Each wall is flat, endless, passes through zero and stands at right angles to its row. A trip goes straight from one point to another. Which walls does it cross, in order?

Walls:
(1): [ 27 -35]
(2): [-29  27]
(3): [-49  39]
(4): [ 20 -44]
(5): [11 -6]
(6): [23 41]
(7): [37 37]
(8): [-14  23]
(9): [ -7 -51]
Trips:
[-28   0] to [ -6 -23] -> 4, 8, 1, 2, 3, 5
[ 19 -68] to [-44   2] -> 5, 3, 2, 1, 8, 4
[15 24] to [ -1 -39] -> 3, 2, 1, 8, 4, 9, 6, 7

Walls:
(1): [ 14 -17  25  -2 -26   4]
(2): [ 62   6 -21  11 -16 -13]
(3): [-25 -11  28  28  45 -23]
(4): [ -1 -36 -49 -51   3  23]
(5): [ 2 11 17 -5 41 -7]
(6): [-14  41  16  48   6  15]
(7): [-55  -8   4   8 -13 -17]
(8): [ 12  -1 -19   0  -4  23]
(9): [-2 51  3 -9 18 26]
(10): [-31 -34 -12  13  33 -29]
(11): [-10 -12   7  -8 -38   8]
Trips:
[-24   6   2 -29 -10   5] to [ 14 -12  -8 -25 -13   6] -> 1, 8, 9, 7, 2
[ 39  19  -9  21 -24   7] to [  9  30  10   0 -12  31] -> none
[-12  36 -35  -1 -29 -23] to [ 16  26  -9  10  25 -54] -> 8, 11, 10, 5, 3, 7
[  1 -25  31 -15   0 -43] to [ -1  -3  49   4 -56  -4] -> 5, 10, 3, 6

Walls:
(1): [  0  -5  14 -20  38  14  -3  12 -49  33  11  12]
(2): [-13 -11  -2 -34  -8  -1  35   2  -9  20  18  19]
(3): [-18   2  21 -44  58  17  43  32 -35  16  45  48]
(4): [-71  28 -74 -47 -23 -23  -8  58 -36  45 -37  29]
(5): [ 19  24 -19 -22 -14   7   2  25 -24  16  -7 -81]
(6): [ 16  31 -10   5  38  29   8 -30 -14  13 -47   8]
Trips:
[ 20 -16  24  17  -7  14 -23 -75   2 -16 -23  -6] to [-64  18  -6  48 -39  23   9 -20 -45 -35   1  65] -> 4, 2, 3
[ 32  10  94  54  37  -9 -20 -43 -37  -6  95 -78] to [  6   5  38  16  18  34 -51 -21 -27  51 -41  70] -> 6, 5, 4
[-12 -55  -1   5  -8 -35  -1  -1  28  22  12   1] to [ 16  -7 -19  21  24 -31 -21 -24  53  26  75 -44] -> 2, 5
[ 27  -5  10 -34  85  68  66  41  -4 -34  59  40] to [ 39  27  -7   5  -9 -33   7  31 -18  34  53  24] -> 6, 4, 5
[-54  -5 -59  -1 -41  -9  29 -14  10  13 -11 -22] to [  3  17  -6 -21 -15 -37 -13 -15  23 -31   7  -1] -> 2, 5, 4
[ -3  33 -56  -6 -10  32  24  21 -20  36 -16 -36] to [-27  22 -22  -7   0 -42 -31  11 -28  57 -26 -36] -> 2
[ -1 -15  33  29 -11  25  14  36  27  -6   3 -41] to [-12  73 -16  37  71   4  16   0   1   8  26  45] -> 3, 6, 5, 1, 4
[  1   9 -36  53   3 -39 -18 -61   0  14 -78   3] to [ 43   2  -3  -7  76 -12 -39 -24 -24 -31  -4 -37] -> 4, 5, 1
